Every row gives one point. Each copy is the shape, with its points in the same order, turned, moved and blurred by noise. Some copies are also mirrored. Which?

Shape (5 x 2)
[[-11.2  14.4]
 [-12.4 -18.7]
 [ -9.5  -5.1]
 [ 12.8 -20.6]
 [ -1.1  10.4]]
Copy 1 (5 x 2)
[[-16.8   8.9]
 [ 15.2  14.9]
 [  2.6  10.0]
 [ 20.9  -9.5]
 [-11.7  -0.2]]
Copy 1 is: mirrored
Copy 2 (5 x 2)
[[-10.0  -9.4]
 [ 18.8 -26.4]
 [  8.8 -16.7]
 [ 32.1  -5.0]
 [ -1.2  -2.4]]
Copy 2 is: only turned
Copy 3 (5 x 2)
[[-12.0  -5.9]
 [ -1.3  25.3]
 [ -3.6  11.5]
 [ 22.4  18.0]
 [ -1.1  -5.8]]
Copy 3 is: mirrored
Copy 4 (5 x 2)
[[ 11.0 -12.3]
 [-21.3 -12.5]
 [ -8.1  -9.4]
 [-23.6  13.4]
 [  7.3  -2.3]]
Copy 4 is: mirrored

Shape (6 x 3)
[[ 12.1 -13.3  13.0]
 [-10.2 -11.9  -9.0]
 [ -8.3  39.8   6.0]
 [  6.2   4.5   6.7]
 [ 14.0 -17.5  -3.4]
 [-14.7  -2.8   1.5]]
Copy 1 (6 x 3)
[[ -0.7   7.7 -25.2]
 [ -5.9 -15.4  -0.1]
 [  7.7  25.2  27.3]
 [  3.9  10.7  -3.0]
 [  6.7  -7.7 -21.5]
 [-10.0  -1.3   5.5]]
Copy 1 is: mirrored
Copy 2 (6 x 3)
[[ 19.5  -7.1  -0.4]
 [-13.7 -12.0 -11.9]
 [-22.4  24.8  26.0]
 [  7.2   3.4   4.1]
 [ 14.5  -6.2 -18.1]
 [-11.8 -13.7   3.8]]
Copy 2 is: only turned
Copy 3 (6 x 3)
[[  3.9  -7.6  14.2]
 [ 10.7   4.9 -13.5]
 [-42.1  14.5 -11.6]
 [-11.5  -2.8   2.3]
 [ 10.2 -16.1   0.8]
 [  0.9  14.1  -7.8]]
Copy 3 is: mirrored

Shape (10 x 4)
[[ -2.9  21.7 -24.8  15.5]
 [-21.3 -13.3  26.9  -7.6]
 [ 15.4  -5.9  10.4  -9.2]
 [ -9.0  -5.8  24.6  10.2]
 [ 11.2   7.8  -6.4  -7.5]
 [ -8.1 -22.5   9.3   2.4]
 [  8.1   4.5  -2.3 -10.5]
 [ 13.4  -7.6   7.2 -19.2]
 [ 10.5  13.3  -9.5  -3.9]
 [-14.4  23.2 -22.6   2.2]]
Copy 1 (10 x 4)
[[  3.3  34.9 -11.4  -3.7]
 [ -6.1 -18.6  29.7 -11.2]
 [  6.8 -13.3  -5.5   3.5]
 [  8.8  -7.7  24.1  -0.1]
 [  4.5   2.2 -16.9  -8.9]
 [-12.5 -12.9  14.0   9.1]
 [  0.8  -2.3 -12.0  -4.4]
 [  2.7 -25.0  -8.9  -1.6]
 [  5.3   8.9 -18.2  -5.3]
 [ -7.7  28.0  -4.2 -19.4]]
Copy 1 is: only turned
Copy 2 (10 x 4)
[[  2.3  -5.7 -26.4  22.8]
 [-15.2   1.5  34.6  -8.2]
 [ 10.1  17.9   7.6 -14.1]
 [ -4.7  10.5  26.0   8.4]
 [  5.2  11.1 -13.3  -7.3]
 [  7.9  -4.7  25.7  -3.4]
 [  3.5   9.5  -7.0  -9.8]
 [  9.8  14.7   4.0 -22.9]
 [  4.3   8.3 -15.4  -0.9]
 [-11.0 -11.7 -23.2   9.7]]
Copy 2 is: only turned
Copy 3 (10 x 4)
[[-34.4  10.0 -17.0  -6.3]
 [ 16.1  -5.3  20.0  22.7]
 [ 11.7  -6.6   5.9 -17.5]
 [ 14.2  12.6   9.1   9.4]
 [ -7.4  -4.3  -1.5 -17.5]
 [ 14.5  -7.5  -2.6  10.5]
 [ -5.3  -8.3   5.3 -13.7]
 [ 11.6 -18.0  10.7 -18.5]
 [-14.1  -1.7   0.8 -19.2]
 [-39.1   0.8  -4.5   2.1]]
Copy 3 is: only turned
